Each row of a before or after table is a point. The points were changed in one or more steps. Then noise was added and the rows were shuffled. The steps act on columns, c1 being the first. Write out the steps. A step turns or swaps two columns, mirrors them in a line or flattens them onto one, adds a multiple of one to another, or multiplies or shifts one. Angles are multiples of 10 degrees, from the lower column toward the higher: turns from -170 to 170, lines from 10 to 170 but not 90. Use the fewest steps. Two steps may share a column if one is a turn and the other turns, adds or multiplies; they go together, in the order done. Otherwise the lowest column goes first.

Before (8 x 3):
[[-71  31  21]
 [ 54 -45  60]
 [  6 -30  49]
 [ 36  20  41]
 [-17  23 -33]
 [ 29 -16  52]
 [  1  10  24]
 [-59  45 -47]]
After (8 x 3):
[[-56  50 -25]
 [ 19 -26 -50]
 [ 38 -56 -56]
 [ 40   5 -39]
 [ -6  26  33]
 [-41  63  46]
 [  6   9 -26]
 [ -3 -33 -47]]
Steps: turn c1 and c2 by -20 degrees; multiply c3 by -1

Before (11 x 8):
[[ 45  49  14  -6  13 -17   0  26]
 [ 22 -11 -31 -30  -5  34 -15  44]
 [ 61   4  15  61  21   6 -39  50]
 [ 24  -8  12 -35  49   4  10  47]
 [ 25 -15 -58  -6 -18 -45  -7   8]
 [ 70  22   0  20  -1 -30   6  27]
 [ 39 -13 -11 -32 -48  28  -2  45]
 [-16  -6  32  23   1   4  -7  -9]
 [ 53 -16   7   4  -1  29 -62   3]
 [ -7 -56  16   6 -59  -8 -48  12]
 [-36  12 -35 -20 -15 -60 -61 -22]]
After (11 x 8):
[[ -36  -25  -40   25   -1   58   56    3]
 [ -36  -21  -17  -30  -48   56   13   45]
 [ -37  -17   10  -23   -5   69   25   44]
 [   5   19   50    3  -15 -120   63  -22]
 [ -56  -24   28   -3  -19  -90    8    8]
 [ -54   35  -44   17   -3  -59  -13   28]
 [ -10  -12  -26  -37   49    8    3   47]
 [ -37    7  -51   70   21   12   15   51]
 [  16  -90   -8   22  -58  -16   43   12]
 [  33  -10  -14   25    1    7   -1   -9]
 [ -26   79  -40   -5   14  -35    2   26]]
Steps: turn c1 and c3 by -140 degrees; multiply c2 by 1.6; mirror c4 and c7 in the line at 170 degrees; multiply c6 by 2

Before (13 x 12):
[[  45    3  -16  -49  -34   65   -1   92  -22   60  -27  -32]
 [   4  -11   15    2  -28  -22  -37   -2   67  -23   83  -12]
 [ -68  -33  -67   71   18  -13  -20  -27   63    6  -59   54]
 [  15   14    5  -31   15   93   13   25   30   44  -22    8]
 [ -16  -43  -27   31   32    8  -25   22   18   72  -13   81]
 [  54   62   23   -5  -13  -33  -71  -31   29  -24   50   -2]
 [ -24   49    1   -6   -5   64   41   82  -16   60  -20    8]
 [ -40  -20  -62   -3   52  -24  -14  -17   31   48    1   17]
 [ -24    2   30  -58  -15   40  -18   35  -19   24  -20   16]
 [ -20  -47  -47   52   31  -17   19  -55    1    2  -10   59]
 [   7  -15   47   36   31  -26  -64  -11   28  -13   40  -39]
 [  20   47   25  -18  -71   45  -37  -16    6   59   41  -49]
 [ -16  -13   -7   20   32   28 -100   24    4  -51   84  -12]]
After (13 x 12):
[[-80  -9  -3  54  -8   9 -29 -40 -40 -38  41  62]
 [ 79 -11  22  49  13   4  47 -31  31  54   6 -38]
 [  8   5  34  -9  -6 -17  37 -12  36 105  26 -15]
 [-14   1 -77 -25 -14  14  23  29 -32  13  49 -25]
 [ 34  36   8  -3  56 -38  59 -10  24  45   8 -19]
 [-19 -50  14  -4 -27 -32 -18 -97 -29 -42  43  73]
 [ 39 -30  74  44 -33 -50  25  -1   1  12  72  44]
 [-25  74 -54 -16 -45  49  45  55 -77  26 -15 -14]
 [ 27  50 -57 -32 -13  60 -15  60 -12  -6  -2 -26]
 [-23  36 -39 -31   0  76  37 -12 -60  -7  56   7]
 [-34 -54  37  -6   7   4  26 -12 -11 -34  17  44]
 [-12 -28 -12   6  14   2 -21 -25 -46   2  21  94]
 [  6  26 -36 -16  21 -17  93 -28  92  54 -16  28]]
Steps: turn c1 and c7 by -160 degrees; turn c1 and c8 by 140 degrees; mirror c2 and c4 in the line at 50 degrees; turn c3 and c5 by 50 degrees; swap c6 and c12; turn c10 and c11 by 60 degrees; turn c9 and c10 by 120 degrees

Before (12 x 20):
[[ 28  -1  -5  -5  -1  13 -15 -26  41  -7  28  13 -15 -15   8   6  13   4
   -3  -2]
 [ 24  11  13  -7   6   6  -1  -5  17 -14  15   2  -3 -10  11 -11  19  -5
  -24  -6]
 [-29   2 -16  -2 -20 -19  -7  -6 -13  -8   2   2  26  10  30  30   3  -3
   -5 -26]
 [ -9  -2  -6  14   1 -16   0  11  -1  -2 -17   5  10  23  20  41  -6   5
   -3 -16]
 [-28 -19   4   3 -31  -4 -21  10 -11  -9 -24   0  18   8  15  31 -12   6
   -7 -16]
 [ -7   6   0 -13  22  11  -3 -13  35 -18   5  11   4 -25  12  -1  14   1
   -8   8]
 [  7   6  -3   0   4   5  -2 -28  36 -14   1  -2  -9  -2  15 -29   8 -10
    3   9]
 [-20 -31  -1   6   2   2  17  23   9  -1  15  -3 -11  -5   6  -8  11 -12
    9  -3]
 [ -7  -6   6 -15   8   6  -5  19  -2  -6  10  -8 -17 -17   7  -8  -3 -22
   36   7]
 [-23  -5  -4   9 -26  -3  15  -1 -24   7 -19  -2   9  -5  26  38 -11   3
   -4  -9]
 [ -5  -2 -12  -2   2   5  18  16   8  -7  10   7  -2 -10 -23 -13 -10 -11
   14  -9]
 [ 20   1   6   1   0  -6  -4 -26  29 -17   4  20  16 -15   6  -3  30 -18
    3  16]]
After (12 x 20):
[[ 20   1   1  14  -3 -16  -1  10  -1  -3 -16  -9  10  60  -9 120  -6  -6
   -2 -15]
 [ 30 -19 -11  -4   3 -21  -6  -5 -12  -7   2 -10  26  25 -29  86   3 -12
   -3 -25]
 [ 13   4  -8  -1   5   4  -1 -26  37 -14   0   9  -9  -6   7 -82   8   2
    3  10]
 [ 27 -27   1   8  -5  -3  13  -1 -23   6 -19 -15   8 -13 -22 104 -11  -5
   -2  -8]
 [ 12  21  -1 -14   6  12  -2 -14  36 -18   3  12   3 -63  -5  10  13  -1
   -7   8]
 [ 12   4   2  -8  12   7  -1  -6  17 -15  14   6  -3 -25  23 -29  18  14
  -23  -6]
 [  6   8 -14 -14  -5   7  -5  18  -1  -6  10  -5 -15 -43  -7 -32  -1  16
   36   6]
 [  9  -1   1  -6  -1  11 -16 -27  40  -6  27  11 -15 -38  27  30  12  -6
   -3  -2]
 [ 16 -31   7   2 -18  -5 -22  12 -12 -11 -24 -10  17  21 -27  88 -11   2
   -8 -16]
 [  6   2 -13   3   2  -4  -2 -24  30 -18   5  21  17 -36  20  12  31  14
    2  17]
 [  6   3 -12   5 -31   0  16  21  11  -4  15   1 -12 -13 -18 -27  10   5
    9  -1]
 [-23   0 -16  -3  -3   5  19  16   6  -7  10  13  -3 -23  -4 -27  -9  -3
   15  -8]]
Steps: swap c1 and c15; swap c2 and c5; mirror c3 and c18 in the line at 30 degrees; turn c12 and c16 by 20 degrees; multiply c16 by 3; multiply c14 by 2.5

Before (11 x 48):
[[  -4   27   18   13   31  -23  -43    3   24   45   53  -13   72   67
   -26   16    5  -68   45   37    6  -44   35   54    1  -54   42   -4
    44   -2    5   30    0    9   13  -35  -25    3   70   22  -28   36
    11    0  -68  -80   32   19]
 [ -36  -81   49   -1   44  -36   19   -2   17   33   38  -16   -9   56
   -66   71   20   13   -6   -5  -43   12  -17   72   20   -6   13    4
   -21  -41  -89   25  -31   18   -9   49   17   10  -23   43   18   35
   -69  -17  -19  -25   18   24]
 [ -17   18  -22   52   -3   18   39   34  -78   13  -11   49   78   33
     1  -35    8   15   33    2    4   13   54  -84   10   32  -72  -22
    30   61   50   23  -15  -17   11  -30    3  -45   31   20  -12   20
     2    8   24   14  -17   31]
 [ -57    1   29  -26  -18   20   -9   15  -16  -40   20  -77  -12    9
   -28  -12   38   36   35  -13   45   20   25    9    9   33  -40  -31
    45   37   -7   22  -18   -2   44   -5   45  -21   21   -5  -19  -24
   -53  -24  -42    1   14  -18]
 [ -69  -56   13   -9   -8   48  -62   17   17   31   43    4  -29  -22
   -21   12  -27   10   27  -24   39   22   12  -10   56  -83  -22   13
    -6   11   33   15  -21  -18   -1   -7    9  -23   25   40  -11  -10
    -4   -8   37   17  -35  -53]
 [ -38    0    1  -23  -45   32   -6  -60  -39   -7   33   32    6   96
    11   -7  -25   19  -20   27   32  -27    4  -70   -4  -27   16   -5
   -16   -1   45   38   22   24   73    4   53  -53  -33   -3   -1   12
    15  -10  -23  -31   12   34]
 [  -4   -1   28  -69  -23   22   42   12  -22   -3   36   13   69  -24
   -20  -20  -15    1    1  -21   -6  -14   53    4   34    7   20   22
   -24    0   13   18  -35    5  -21   -5   43  -23    1   19    8    0
   -28  -10   -2   23  -13  -18]
 [ -39   -1   60   10  -24   -5   30  -28  -33  -10  -32  -92   -1   22
   -21  -20   12  -84   63    2    6    3   26    8  -72  -43  -17  -31
    44   44  -30   50  -43   -6   33  -12  -10  -13    7  -14  -21   33
    11  -66  -21  -24   14    8]
 [  44    5  -33   37    5  -46   17  -68   39    2   41  -59  -37   -9
   -82  -29    6  -56  -36   38   55  -38   10  -31  -17 -105   30  -16
   -24   13   -6   33  -35   -2  -15  -10  -25    2  -41  -30   -7   47
   -21  -14    5    8   61  -54]
 [  -4   43   29   22  -42   11   58  -25  -42   -2  -26   24   13    0
   -21    1   14  -18   10   43  -73  -13  -51    4    0   -3  -11  -13
   -14  -40   -4   95   -7    7  -12  -22    6  -14  -24  -21   35   -2
    -2  -19  -11  -18   -8  -13]
 [ -11   17   16    6  -52   18   24  -47  -13  -11   14  -47  -29   -2
    16  -16  -45  -15   -9   25   36    4  -76   30  -25  -24   -1  -23
    21  -18   28    2   42  -23   25   68   11  -42   27  -58   -6   13
   -66  -45   46   -9   18  -16]]
After (11 x 48):
[[ -19   24  -24   51   -1   26   36   34  -81   13   25   34   73   34
     0  -34    5   -8   31    1    7   10   55  -85   12   29  -71  -22
    31   63   54   20  -13   -4   11  -27   23  -47   31  -14  -11   23
     2   38   23   13  -16   32]
 [  -5  -12   29   22  -41   10   55  -27  -43   -1   16   -6   16   -1
   -20    2   15    0    9   43  -73  -13  -51    4   -1   -6  -10  -10
   -14  -42   -4   94   -8   23  -12  -20  -29  -10  -24  -45   34   -2
    -4   31   -7  -13   -7  -15]
 [  -8   17   29  -65  -25   30   42   12  -21   -1  -30   -1   67  -24
   -19  -23  -18  -41    0  -19   -8  -12   54    6   37    5   19   23
   -23    0   16   14  -35  -18  -20   -3  -22  -24    2    3   14   -2
   -28   17   -2   22  -11  -20]
 [ -39   -1   -3  -23  -45    6   -6  -58  -37   -8  -41   11   10   97
    11   -7  -24  -56  -21   28   31  -24    2  -65   -5  -23   13   -4
   -16   -3   45   39   23   -3   73    2   -1  -50  -34    3   -2   13
    16   33  -22  -29   12   36]
 [ -42  -14   58    9  -24   -1   31  -24  -33  -11   25 -105   -1   28
   -22  -22   11   44   64    4    4    1   26    8  -69  -43  -20  -31
    45   44  -29   49  -44   17   32  -11 -121  -14    8   -1  -22   34
    10  -44  -21  -27   12    8]
 [  42  -29  -30   41    7  -15   19  -70   41    2  -33  -45  -45   -7
   -83  -29    3   41  -38   39   51  -40   10  -30  -18 -105   29  -15
   -25   14   -5   35  -38  -26  -14  -11  -73    2  -42   -9   -7   47
   -21  -42    4    7   63  -60]
 [ -70   31   13   -7   -9   -3  -64   17   17   30  -18   -8   -8  -21
   -22   14  -33  -12   29  -23   38   21   10  -10   55  -85  -22   15
    -5   13   32   14  -22  -44    1   -7   10  -23   25   60  -10   -8
    -4    7   39   17  -35  -52]
 [ -41   27   45   -2   43   -9   18   -4   20   33  -42  -22  -17   57
   -64   72   20  -19   -5   -3  -42   12  -14   69   18   -4   14    3
   -19  -42  -89   30  -32  -11   -9   47    9    9  -25   88   17   33
   -69   -6  -20  -24   17   25]
 [  -8  -56   17    2  -54   -6   25  -50  -16  -12    1  -60  -20    0
    15  -16  -46   -4   -8   25   37    6  -76   31  -30  -23   -2  -22
    26  -20   31    5   44  -27   25   69  -31  -44   26  -27   -5   15
   -66  -19   46   -9   17  -17]
 [  -6   26   17   14   32   21  -42    2   24   46  -44   -7   54   67
   -25   16    4   47   47   39    8  -44   37   53    3  -55   40   -5
    42   -4    7   30   -2  -25   10  -33  -90    2   70  -20  -28   39
    10  -10  -71  -80   36   22]
 [ -58   -4   27  -27  -21    2  -11   18  -13  -40  -17  -58   -4   11
   -28  -12   39  -54   35  -13   44   18   24    9   11   33  -42  -31
    44   39   -7   21  -18  -15   42   -2   29  -23   21   -2  -18  -23
   -53  -56  -40   -2   19  -20]]
Steps: turn c2 and c40 by -80 degrees; flatten c6 and c13 onto the line at 70 degrees; mirror c11 and c34 in the line at 110 degrees; mirror c12 and c44 in the line at 30 degrees; turn c18 and c37 by 110 degrees; multiply c37 by 1.6

Before (9 x 64):
[[   0  -14   13  -20  -39  -32   17   -6   -9   22    2    0  -27    3
     3  -47  -13   38  -22  -17    3    5  -23   10  -24   -8   23   11
    16   16  -44  -15  -10   11  -16  -18   13  -20   20   21   -5   17
    18   -4  -22    0    6  -14  -38   12   -8   13  -34   -8   35   12
    -1   48   -9   -9   -9   51   51   -8]
 [ -12   17   -4  -21   22  -17    4    6    3   21   10   -4  -10   -7
     4    9  -16    4  -10  -15  -37   26  -14   -8  -19   10  -33   -3
    13  -11   -5  -16    3    1  -12  -14   23   30   25   15   21   21
     9   12    9   -7   -5    2    0  -26   11   -6   17  -13   21  -19
   -26  -13   -9    2   21  -21  -47   26]
 [   4   15   35  -14    6    7   12   -8  -27  -18  -23    1  -27    0
     8   16    1    0   69   66  -31   13    7   -2   11  -50  -33    1
    39   -6   26   10  -26   18  -22  -16  -14  -32   14   -9   14    3
    12   12    3   18   -6   -6  -39   14    7   -1   14  -20   10   -8
    -1    6   -3  -11   23  -22   45   -9]
 [ -10   -3   33   12   26  120    9   91  -14    3    7    0  -18  -31
     6   30  -21  -14  -16   13    9   21   -1  -13  -32  -24  -11   12
     4  -37   17  -15   21    8  -10  -19  -16    7    3   22  -12  -18
    20  -37   13   19   26    9   19   -7   12   20   20  -22  -32   44
   -15   62    7   19    7   55   29   -3]
 [  19  -15  -23    3   15  -30   21   -6   37   35    8   24   -7    7
    15   37  -16   -3  -29   -6    7    1   33  -12    0    6  -28   -4
    -7  -23   19   -3  -26   -3   -8    3  -19   -1   49  -14   15    1
    12   16    4   11   -2  -14  -48  -10   11   -9  -14   -4   27    3
   -44   -7    7  -17   13   -8   20   15]
 [ -20  -14   23   17   23    9  -43  -23  -19   28   10   11  -11  -30
    -2   35  -23  -28   44  -17  -14   -1   12    2  -15    6  -18    5
    -6  -34   15  -13   55    9  -20  -14   35   -8    2    5   -2   15
    20  -18  -38   18   -1    2    2    0  -17   29  -24   -5   27   44
   -14   -5    2  -10   18  -25  -47   -4]
 [   2    9   35   -9 -111  -16  -13  -23  -18   15   -5   19   -8  -32
    -2    0  -10  -21  -31  -20   -7   13  -27  -11  -28   -2    0   -4
    -5    3   11   -3  -21   -1   25   -7  -27   27    3   19  -34  -81
    19    6   11   14   13   -9   23    8    7   -2    8  -20   19   33
   -12   32    1  -17   -8   -4   47   93]
 [   6   19    6   -5  -23  -15   12  -18  -12   29    9   -6  -29  -14
    25   17  -28  -18   -2  -11    5   -2    7   44    0    6  -20   52
    -5  -18   23  -10  -17   -1   -8   34    0   22    5   10   -1   16
   -35  -42   -4    7   -1   -1   27   -4  -30   45    3  -15   16    8
   -13   -9   -3    3   21  -17   44   -7]
 [  -8  -13   15  -18   28  -31   20  -24  -13  -20  -20   -4   -1  -28
    -9   19   82  -14  -22   -8    9   44   -5    3    5    3   -5   30
    -3  -23   17   22    7    9  -26   16  -11   15   11   -2   19   14
   -46   12  -26   -6    2  -17   19    6  -25   10   11   -3  -40   -2
   -29  -14    0   10   21  -24   -2   -5]]
After (9 x 64):
[[   5   18    8   -4  -21   13   13  -44  -15   28    7   -4   -5  -18
   -28   15  -29  -18   -3  -10    7    0   10   42    2    4  -20   49
    -4  -17   21  -27  -16    0   -8   39    0   25    6   10    0   16
   -37    6   -5    8   -1   -1   28   -4  -29   42    4  -16   14   10
   -11   -7   -1   -9    8  -24   45   -5]
 [ -23  -14   24   20   24   16  -42  -26   10   28   12   12    6  -33
    -9   32  -24  -25   40  -16  -16   -1   13    2  -16    7  -18    4
    -8  -33   14  -17   53    7  -21  -14   37   -9    4    5   -1   14
    21    3  -34   18   -1    2    1    1  -17   28  -21   -7   29   41
   -13   -5    3  -26  -12  -37  -46   -5]
 [   2   14   35  -13    5   26    9    8   13  -17  -25    0  -23    1
   -45   14    1   -4   70   66  -32   16    7   -3   12  -51  -30    0
    41   -6   25  -18  -24   21  -24  -17  -13  -32   14   -8   13    3
    12  -18    3   16   -7   -6  -41   13    8    2   16  -19    9   -8
    -1    5   -3   23   -5  -29   46   -8]
 [  -6  -11   15  -18   30   17   20    3  -30  -18  -21   -3  -19  -30
   -12   19   82  -15  -23   -6    9   44   -4    7    3    6   -7   30
    -1  -22   18    9    5    9  -26   15  -10   17   13   -4   18   18
   -47   36  -28   -6    3  -20   18    6  -25    8    9   -4  -39   -1
   -27  -14    0   41  -17  -31    1   -6]
 [   3    8   38  -10 -109   20  -12   -2  -12   16   -4   16   -2  -30
    11   -2  -10  -22  -31  -20   -3   13  -30  -12  -26   -1    1   -2
    -8    6   10   -9  -20    0   26   -7  -28   28    5   18  -33  -81
    20   16   10   15   12   -9   22    6    4   -2   10  -18   21   34
   -11   33    3   -9    5   -8   50   94]
 [ -11   17   -3  -20   21    3    3   14  -16   22   12   -3    8   -6
   -25   12  -14    4   -9  -15  -39   25  -14   -8  -19   11  -36    0
    14  -11   -5  -17    4   -2  -11  -12   24   30   24   16   19   21
    10  -40   10   -6   -7    3    1  -27   11   -7   17  -11   19  -19
   -27  -12  -11  -14   -7  -29  -45   24]
 [   3  -12   11  -22  -40   12   19   -6  -31   24    2    0    0    2
    -1  -49  -14   38  -23  -17    5    6  -24   11  -26   -7   22   13
    14   14  -43  -28   -8   12  -13  -17   14  -23   20   22   -6   17
    15    7  -22   -1    5  -13  -34   11   -7   12  -34   -9   36   15
    -2   49  -10  -13    6   69   52  -10]
 [ -11   -4   34   13   26   -6   10   -4  120    2    6   -2    9  -30
   -12   31  -20  -15  -16   14    8   21   -4  -16  -30  -22  -11   12
     3  -35   17  -24   21    9   -8  -18  -14    8   -1   22  -13  -17
    22  -89   14   19   28   10   18   -7   11   16   18  -20  -32   43
   -15   64    6    9    4   69   30   -5]
 [  17  -14  -26    3   15  -31   22   15  -37   33    7   21   -2    6
   -16   37  -15   -2  -30   -8    7   -2   32  -11    3    5  -28   -2
    -7  -22   20   -8  -26   -4  -12    5  -19   -4   51  -13   17    1
    12   17    5   10   -5  -12  -48   -8    9  -10  -14   -3   26    2
   -45   -6    6  -32    3  -10   22   12]]
Steps: turn c6 and c9 by 100 degrees; turn c8 and c44 by -70 degrees; add 1 times c21 to c44; add -1.5 times c11 to c60; turn c13 and c32 by 60 degrees; turn c15 and c61 by 120 degrees; add -0.5 times c29 to c15; multiply c62 by 1.3
